Each row is a point. A path goes straight from each point to the next, and from the last back to the first. The post is the endless flat space through its rows: a point in 2 columns, a line in 3, a plane in 4, and so on, so that a path can go around it. How many times does the path go around the post? Going back the other way cancels.

Post (1 x 2):
[[-13   5]]
Path (33 x 2):
[[ -6 -16]
 [ 37  10]
 [ -5  26]
 [-26  50]
 [-86  -4]
 [-63 -31]
 [-60  23]
 [-16  67]
 [ 17  26]
 [  9  -4]
 [ 37 -16]
 [ 12  39]
 [-51  73]
 [-60  12]
 [-57 -54]
 [-10 -25]
 [-46  -5]
 [-54  46]
 [  1  40]
 [ 34  37]
 [-18  28]
 [-82  29]
 [  5  80]
 [-13  65]
 [-82  12]
 [-46 -18]
 [ -1 -18]
 [ 47   3]
 [ 44  54]
 [ 32  20]
 [ 26 -42]
 [-26 -22]
 [-37 -17]]
Times around: 1

Post (7 x 8):
[[ 29 -18  -3   7  -2 -17  24  14]
 [-13   5  -5 -67 -69 -10 -11  26]
 [  6   4  -7 -15 -19  25   6   2]
 [ 16  24 -25  -8   7 -21  -9   0]
 [  3 -41  22  55  46  17  -6 -33]
 [ 22  -6  24  10  31  16  10 -36]
 [-35 -45 -11  -7  -4  17  12  22]]
Path (26 x 8):
[[ 13   6 -46 -28 -34  12  13  37]
 [ 25 -12  -9 -23  -3  16  25  14]
 [ 22 -30  24 -32 -43 -46  -6  57]
 [-40 -51  28  11 -23  12   7  18]
 [ 24 -61  39  10 -46 -24  22   9]
 [ 60   8  -3 -10   2 -28  27  -6]
 [ 39  -4  39 -25   6   4  -6 -37]
 [-11 -43  12  37  45  21  -5 -10]
 [-10 -65 -34  -6 -40 -21  14  70]
 [-23  40 -44 -28 -32  20 -51 -14]
 [ -7  38 -60  -9   4 -25   6  11]
 [-25 -40   1  19 -37  37   8  34]
 [ 95  30  -2 -20 -10 -45  33  29]
 [ -8 -46  21  24 -13  19   9  22]
 [-38 -42  31 -24 -22  25  13 -11]
 [ 11 -33   0  40 -10  55  13 -16]
 [ 19 -30  32 -17  -5   1   5 -24]
 [ 21   4   7 -24  40 -42 -25  -4]
 [ 80  57  29  15  83 -27   6 -59]
 [ 30 -58  50  33   8  29   3   2]
 [-13  -3  -2 -12 -26 -13 -24  26]
 [ 44 -52  39  -9   9  -9  42  31]
 [-12 -12   4  -2 -24  -1  21  39]
 [ -3 -23 -35  -8 -29  13  49  39]
 [-50 -30  14 -45 -33  -9 -43 -44]
 [  6 -44  15 -25  19   3   4   2]]
Times around: 2
